Every row gives one point. To make a cloud, some directions were put in groups of two or more. Within a group, all points are equally far from the middle, so they leave a hole (a ring in 2 directions, a hollow ball in 3). The other directions are filled evenly. Then the cloud was stretched, turned, moved and blurred a little. How many holes are there, and how many directions does each take, smallest first?
(in the rows, 128 means zero)

Cloud (19 x 3)
167,88,123
171,90,164
162,112,81
121,100,150
104,83,72
80,125,86
109,81,75
136,106,77
98,96,89
177,85,106
165,126,133
104,77,88
111,98,114
189,95,122
99,104,76
170,125,97
120,118,174
132,113,127
168,82,154
Holes: 0

Cloud (29 x 4)
174,177,160,133
99,122,98,91
111,93,125,159
127,182,142,184
107,173,152,172
175,129,77,147
182,128,168,123
133,95,171,141
128,94,165,147
117,178,139,183
159,93,86,141
96,160,92,168
104,172,167,149
173,112,173,127
114,173,105,185
144,175,117,193
175,145,130,187
103,176,88,111
172,146,75,151
93,117,117,163
94,159,79,130
182,152,165,152
90,137,120,170
144,193,103,110
124,176,83,174
145,103,129,77
107,118,114,80
138,92,90,101
97,167,89,108
Holes: 2 (2, 2)

Cloud (31 x 4)
146,174,141,153
156,73,157,120
157,172,110,96
82,94,128,140
104,172,155,67
155,84,184,119
90,107,112,88
141,80,124,149
150,118,189,151
90,133,186,70
109,149,197,139
136,89,186,80
143,106,98,88
135,92,145,167
156,163,97,121
121,120,183,56
92,162,125,74
88,130,117,74
87,140,97,135
104,84,112,108
163,155,187,127
81,127,150,66
87,124,95,130
102,182,121,95
99,106,204,107
123,121,98,160
139,100,203,120
135,74,122,116
143,91,164,160
144,136,88,99
129,145,97,159
Holes: 1 (4)

Cloud (50 x 6)
139,165,170,114,177,193
155,92,152,125,151,133
141,194,174,89,148,115
137,39,86,111,94,149
99,118,139,91,139,88
167,177,104,128,169,111
129,162,121,72,167,157
105,156,118,31,150,135
145,187,161,120,133,121
168,172,101,130,149,102
116,62,99,74,113,127
101,130,118,73,92,154
116,149,160,134,157,191
156,149,93,71,98,102
167,136,57,117,99,121
156,123,128,141,109,209
163,97,106,64,67,151
115,138,109,159,158,161
169,103,172,137,117,161
142,153,94,109,189,175
162,125,142,180,162,90
99,139,70,94,143,85
101,145,146,61,104,155
172,95,78,121,84,107
149,98,100,181,155,95
181,121,78,142,134,105
156,91,155,199,100,125
100,109,89,120,106,131
119,62,68,145,117,150
127,132,51,156,140,150
136,87,92,178,123,98
170,138,104,157,82,119
113,127,125,118,198,189
161,84,180,148,74,163
135,120,136,135,183,80
115,56,146,114,74,150
97,139,150,133,153,118
106,91,190,93,137,145
120,119,88,139,145,184
167,99,131,167,121,121
164,120,156,190,168,110
165,77,127,112,87,146
168,171,76,144,190,133
165,138,104,116,77,86
167,96,93,137,103,95
172,104,107,139,98,116
154,84,176,122,106,150
153,79,165,167,127,154
123,92,122,169,109,102
183,124,81,141,159,106
Holes: 1 (2)

Cloud (86 x 8)
179,142,114,116,126,103,80,111
154,131,97,125,180,55,109,94
147,97,90,88,138,49,105,97
209,140,92,149,159,180,150,144
143,105,137,128,154,142,185,128
82,99,155,119,86,102,146,130
122,152,122,76,145,94,117,74
179,169,77,77,153,95,170,102
98,94,104,138,142,104,101,55
81,167,147,133,131,164,105,145
162,122,98,161,201,67,145,103
191,153,133,133,124,75,169,128
152,147,94,106,156,70,158,158
171,145,80,58,126,163,93,133
153,78,158,90,121,91,190,150
173,86,86,152,160,154,92,100
149,176,96,176,136,68,163,118
167,139,127,163,68,169,125,142
126,115,91,119,79,116,155,164
110,130,148,137,159,77,184,92
113,140,123,102,153,132,86,131
176,112,104,127,175,164,94,82
186,162,100,105,182,101,174,84
153,161,97,116,162,64,75,125
158,78,149,78,100,69,129,167
164,177,54,155,165,169,148,124
165,109,148,111,100,137,183,68
175,133,112,170,157,84,62,105
172,159,109,159,177,55,164,87
174,100,98,110,79,82,82,87
87,109,130,114,81,109,93,178
120,161,168,135,111,68,154,95
144,142,149,83,162,89,83,173
114,95,119,92,163,158,125,164
196,98,146,159,141,159,174,79
137,106,162,121,157,153,118,72
148,177,50,136,162,67,127,138
179,98,105,87,70,66,178,183
176,170,90,72,115,111,112,135
101,138,127,108,93,128,122,55
152,161,137,95,74,77,135,65
134,102,62,106,126,151,158,121
120,95,137,130,109,140,112,97
144,103,126,142,134,103,148,132
84,96,104,64,113,110,121,154
177,170,123,114,111,121,156,171
142,95,157,99,122,128,92,114
115,83,96,108,174,124,145,117
156,121,126,132,94,50,176,154
94,146,156,99,154,87,94,74
156,167,64,113,135,103,121,119
108,163,126,93,69,137,168,154
181,91,144,135,150,160,130,106
207,92,136,86,97,127,157,95
108,171,88,124,106,153,204,128
150,166,151,97,88,125,157,62
134,78,165,141,89,105,101,133
171,116,118,141,81,73,160,90
139,101,161,111,170,106,135,165
124,150,100,127,185,73,82,105
112,133,97,104,159,92,140,152
141,142,117,108,172,104,138,167
156,134,62,111,109,111,163,111
97,113,150,130,83,131,103,131
164,102,159,132,129,76,115,169
160,177,67,91,119,80,137,100
118,82,162,85,114,158,100,83
171,85,151,157,78,47,155,123
155,138,130,160,85,126,92,123
185,144,55,156,128,127,164,119
175,80,136,111,107,100,180,103
121,85,112,132,180,152,89,69
118,139,176,157,164,94,92,147
191,111,83,116,177,103,168,107
174,155,95,162,140,58,92,111
158,147,102,155,136,52,146,109
101,169,134,54,150,126,96,117
182,171,159,146,116,112,125,77
201,121,157,111,108,126,144,103
107,117,102,79,79,112,138,100
127,83,99,161,131,51,107,83
125,99,105,117,124,71,176,168
150,116,113,137,163,125,159,181
105,89,83,55,126,107,113,145
128,129,136,82,123,132,102,175
183,101,143,147,169,76,148,110
Holes: 0

Cloud (99 x 9)
107,131,137,145,149,71,62,125,155
160,177,120,91,187,127,76,170,139
112,121,193,145,112,112,128,111,82
121,137,53,136,111,101,127,173,178
121,107,78,147,170,117,153,85,156
93,93,88,100,124,70,101,173,127
95,161,63,133,165,135,93,140,125
108,98,117,146,207,130,132,133,99
101,99,101,89,139,174,104,134,109
122,123,89,148,151,116,195,128,200
89,145,146,85,112,146,63,126,138
128,101,145,111,130,149,70,158,164
143,174,132,131,94,92,145,193,170
174,112,95,145,129,119,139,116,225
139,116,52,117,134,91,153,156,170
87,158,187,164,141,144,167,110,121
165,163,78,124,140,151,145,86,116
178,98,100,143,130,127,93,162,158
84,121,142,143,140,87,115,189,161
163,140,88,104,142,133,178,125,207
142,178,79,138,157,63,110,157,158
94,144,126,130,186,112,104,137,150
130,106,134,57,112,162,102,129,119
195,115,143,125,113,125,160,105,90
140,147,137,81,129,160,63,127,181
135,161,69,138,206,99,133,140,118
158,89,88,166,119,86,167,147,150
103,133,102,121,123,127,171,149,70
113,110,77,107,153,112,149,77,136
82,119,99,86,101,94,109,162,95
156,105,58,174,148,75,120,138,125
192,95,142,114,194,69,103,99,123
104,98,77,164,101,122,106,133,168
121,83,147,117,98,159,163,69,151
131,103,59,119,127,94,161,160,168
162,57,86,140,169,87,162,153,128
142,160,185,167,154,120,125,93,191
150,150,124,174,123,72,195,162,157
155,199,75,101,168,139,116,121,143
72,124,144,199,132,147,143,93,158
184,154,150,181,152,55,166,142,160
65,144,173,124,88,136,136,101,137
164,133,174,170,103,66,89,116,167
154,96,111,96,159,151,68,127,159
145,130,75,204,171,86,132,131,121
149,187,119,146,179,124,179,121,74
91,81,111,124,116,153,101,184,130
145,176,162,103,116,94,137,201,94
150,161,146,158,189,74,73,163,94
102,132,186,132,126,140,115,83,127
87,104,105,87,112,166,153,141,111
85,174,119,107,159,130,78,134,159
171,101,140,135,206,100,68,117,90
109,83,146,58,114,100,130,118,205
114,81,148,144,180,112,130,84,154
99,108,111,120,115,120,203,175,104
92,87,100,116,132,79,99,183,132
105,172,119,114,119,66,164,112,171
166,155,187,138,183,124,150,112,130
172,115,97,127,94,109,149,113,91
183,147,138,104,188,58,107,136,143
191,169,126,92,156,145,136,119,122
127,123,160,157,163,61,97,171,125
194,119,60,162,162,65,132,161,107
87,169,127,115,122,103,74,182,107
122,169,157,162,115,69,78,129,167
129,171,167,118,63,102,135,163,189
96,176,154,139,97,93,140,171,116
165,186,156,168,123,152,139,114,143
158,181,158,154,115,62,141,169,97
116,53,107,83,149,118,134,139,200
145,81,138,92,106,71,104,125,177
191,143,110,113,169,96,95,172,169
79,115,145,168,171,156,154,201,119
114,118,91,169,177,165,160,168,122
139,199,108,100,91,135,161,128,134
115,192,150,150,90,111,175,145,117
108,196,160,140,119,154,131,148,154
110,115,103,166,155,158,140,123,88
187,155,157,169,126,162,163,103,123
161,136,169,106,178,120,123,109,158
165,128,126,37,136,143,101,117,131
144,125,167,124,62,123,93,97,146
137,158,148,156,146,51,192,161,102
117,89,103,145,156,96,183,88,149
146,92,78,88,156,148,130,89,138
105,118,75,84,128,125,171,117,138
173,143,137,83,160,153,74,173,90
150,147,151,131,137,128,112,161,221
183,123,65,160,185,121,128,108,129
79,132,149,126,103,89,178,149,125
113,71,137,129,130,84,152,58,172
100,113,155,121,173,93,135,164,189
165,134,107,109,87,148,96,67,122
166,176,182,130,143,140,140,120,108
126,150,78,180,153,131,121,153,80
167,162,111,142,123,171,141,88,169
149,83,117,117,129,144,174,72,149
118,184,83,167,74,74,116,102,118
Holes: 2 (3, 3)

Cloud (105 x 9)
131,75,81,131,178,119,118,154,167
153,106,170,149,129,115,86,84,170
119,64,117,95,134,126,146,83,138
126,193,86,90,108,194,121,90,136
96,221,104,132,155,135,164,132,115
186,137,85,110,80,104,175,106,135
67,159,166,167,148,136,167,116,130
124,109,79,147,85,139,176,75,157
141,115,184,82,129,191,126,100,113
145,151,151,142,102,142,106,94,76
123,173,154,150,133,108,86,165,94
207,138,144,177,144,144,130,125,151
164,129,133,205,127,134,99,101,145
150,196,94,127,195,196,145,100,149
145,176,57,79,131,180,156,113,109
120,182,147,161,104,135,82,84,121
99,125,142,167,177,165,70,149,117
125,144,130,135,115,138,200,135,165
184,90,117,73,100,149,127,168,112
136,165,136,159,135,82,136,76,108
125,128,80,174,183,101,121,142,155
152,104,168,116,156,182,93,142,174
165,180,89,142,165,116,116,183,131
144,104,140,159,153,208,118,121,169
137,97,124,74,104,182,181,136,139
212,131,144,146,108,105,165,123,155
114,190,128,157,169,127,122,136,64
132,108,188,79,116,141,123,136,152
138,87,74,100,100,107,91,157,131
156,176,77,145,203,139,178,133,149
177,187,146,138,166,184,143,124,108
125,59,172,82,138,170,153,132,133
178,81,146,89,131,183,125,84,150
105,108,101,90,140,173,68,118,99
79,101,140,181,153,130,109,153,142
190,117,147,80,128,116,106,121,180
70,179,116,160,124,145,130,143,150
177,135,111,83,104,123,129,152,74
170,102,106,167,156,187,157,123,142
140,160,111,110,81,104,160,75,100
98,131,167,146,139,172,130,64,154
167,127,176,154,152,68,151,152,108
111,168,149,154,81,155,109,69,127
117,79,155,126,139,130,182,81,144
136,45,93,134,142,125,131,137,171
210,157,78,146,162,141,122,124,124
115,208,112,155,141,117,103,148,95
154,152,51,92,132,136,189,112,133
141,136,112,172,77,87,162,143,144
172,98,75,141,145,94,155,106,159
179,118,128,79,118,123,95,125,190
136,111,120,118,157,87,76,110,141
219,81,143,128,123,139,102,122,148
84,91,97,80,109,118,137,112,130
141,88,122,182,116,90,146,115,119
108,74,144,116,151,191,145,90,166
197,93,119,97,111,92,113,155,172
172,151,153,167,152,185,126,115,165
188,157,60,89,162,133,90,123,130
124,96,93,166,144,160,174,94,120
153,168,173,154,152,113,120,175,131
160,170,134,128,202,147,142,102,74
159,193,97,151,82,109,145,80,142
69,117,133,107,84,146,128,97,160
175,132,178,90,123,99,109,141,155
163,103,191,141,110,132,164,87,124
127,132,154,153,117,122,68,151,91
142,134,101,98,105,120,58,140,171
135,92,159,125,182,160,77,165,99
200,143,67,119,177,142,138,110,119
94,188,105,95,124,166,76,113,112
140,101,75,54,108,133,136,128,167
93,164,89,63,152,148,159,135,83
162,166,90,83,131,195,81,138,129
201,74,139,85,134,147,89,158,147
153,160,122,94,185,155,105,90,176
157,96,102,141,72,150,137,68,180
122,139,144,166,60,101,170,102,139
118,99,163,160,66,146,98,109,130
107,157,121,131,132,118,95,68,164
110,167,120,169,93,127,168,64,126
148,67,78,135,132,176,165,118,165
117,83,184,142,160,105,132,140,155
121,130,149,127,131,187,149,76,85
49,160,138,152,145,138,156,117,135
179,73,149,104,156,116,108,174,163
109,152,187,173,118,112,168,96,131
114,90,104,104,100,190,81,97,180
79,129,115,85,141,173,185,151,107
149,114,97,71,153,122,149,137,181
177,90,148,70,144,178,91,106,156
93,57,152,95,124,129,156,140,113
184,165,71,88,107,135,90,110,119
86,153,158,159,178,185,177,122,103
159,124,143,128,193,115,127,199,126
149,175,127,95,189,184,151,141,68
91,161,126,152,104,93,180,94,138
91,160,131,184,194,115,147,108,136
123,135,123,127,166,174,123,94,203
171,126,135,81,87,136,85,161,103
87,179,127,83,161,168,122,100,75
58,102,88,139,173,160,139,134,137
190,147,111,145,158,111,61,126,164
202,103,67,101,129,118,129,102,142
121,177,89,127,122,117,187,109,81
Holes: 2 (3, 6)

Cloud (104 x 9)
148,119,149,176,113,133,113,103,143
126,61,84,133,111,121,118,120,129
97,179,115,115,67,149,161,101,145
140,162,124,166,132,164,110,95,143
196,109,86,153,127,159,143,177,132
115,114,139,92,66,115,127,191,163
122,126,101,129,134,165,193,52,162
172,129,134,169,116,144,111,79,71
177,108,68,127,99,119,163,174,98
87,164,103,116,145,111,88,153,103
125,130,60,115,74,120,135,124,122
128,67,123,86,113,42,169,148,121
146,79,102,124,113,123,102,169,129
86,132,72,118,121,101,145,198,147
147,115,105,154,56,80,157,112,96
83,131,162,105,108,88,82,101,103
164,121,72,129,101,145,91,132,106
175,138,121,102,97,112,69,178,131
161,159,80,75,127,68,165,135,121
164,120,111,65,133,87,191,96,176
69,115,132,105,164,136,137,98,189
168,106,96,195,145,129,171,158,91
159,92,140,100,149,125,95,151,136
124,161,134,108,121,133,60,139,141
75,126,105,78,164,131,158,139,168
129,130,89,129,148,43,162,160,87
134,79,90,139,83,143,116,138,122
139,121,82,171,113,100,192,120,168
157,166,147,124,97,110,146,124,55
137,76,130,135,108,87,194,145,163
155,171,177,124,74,119,138,112,189
52,153,140,116,153,120,114,126,148
80,102,100,128,130,101,192,74,122
126,154,121,115,100,95,202,118,169
108,157,140,140,136,96,175,136,97
151,99,144,91,164,87,154,105,109
128,132,81,198,78,132,197,138,110
127,135,153,121,111,93,67,87,125
186,119,115,111,49,82,140,167,114
104,92,121,82,88,87,129,174,153
176,120,139,110,131,120,164,70,110
100,134,103,96,63,118,145,101,144
138,94,118,102,162,146,198,133,144
154,74,136,61,131,62,145,127,181
98,128,91,149,174,143,128,96,102
117,92,130,132,105,167,131,107,194
145,161,71,164,115,122,185,102,123
208,157,109,184,126,169,149,118,145
109,145,84,65,152,99,171,155,169
127,120,73,90,82,81,142,180,72
199,132,139,163,96,129,104,90,109
79,66,150,97,166,112,125,157,164
96,152,94,74,99,143,160,139,174
156,89,79,179,117,123,205,104,168
167,119,98,178,166,142,179,113,79
154,79,99,119,170,109,103,160,143
145,108,110,90,70,92,111,65,148
168,125,101,180,60,120,184,159,117
171,166,115,161,137,109,140,163,163
129,167,100,156,95,129,208,130,102
135,110,87,133,108,126,108,185,136
92,123,54,129,158,100,145,118,193
165,83,152,111,112,103,168,115,148
152,111,112,111,181,112,174,117,103
143,148,77,156,125,129,186,82,77
156,91,112,157,105,107,122,83,151
179,59,86,112,91,114,150,159,97
157,111,118,77,149,131,147,124,93
127,118,143,107,105,111,103,75,191
151,177,95,147,106,73,144,122,72
102,145,76,66,154,65,116,150,89
167,119,141,63,110,94,161,118,166
212,129,89,160,106,110,143,123,95
105,132,136,92,172,134,95,143,189
179,145,153,125,49,80,104,99,147
87,150,163,140,107,138,87,139,177
137,109,93,98,61,93,113,180,103
79,100,101,97,83,43,116,111,109
96,130,82,74,189,134,172,134,198
179,105,137,127,56,63,129,153,91
177,112,153,151,99,79,103,156,84
81,181,102,133,85,103,158,110,79
195,95,113,96,72,127,140,156,159
144,168,74,156,94,126,178,94,82
88,150,67,100,168,88,141,78,137
119,152,113,144,132,177,142,80,120
126,148,111,147,72,137,207,106,169
185,76,150,107,110,133,149,122,91
162,75,115,76,118,142,100,73,159
176,141,127,110,146,180,141,150,156
139,123,105,165,69,175,107,153,154
173,146,133,153,128,163,117,67,145
219,93,60,109,121,125,144,137,133
182,162,121,176,119,127,136,154,131
121,107,70,141,112,143,144,187,162
155,157,106,186,119,154,123,103,97
156,116,112,146,83,58,154,135,129
102,107,77,68,124,63,160,162,135
122,132,149,90,97,107,168,166,125
138,131,92,121,118,119,205,61,147
129,89,111,82,159,102,186,127,102
127,140,53,114,106,127,171,68,128
95,125,68,113,109,82,132,120,162
98,88,123,143,115,112,176,86,194
Holes: 2 (2, 3)
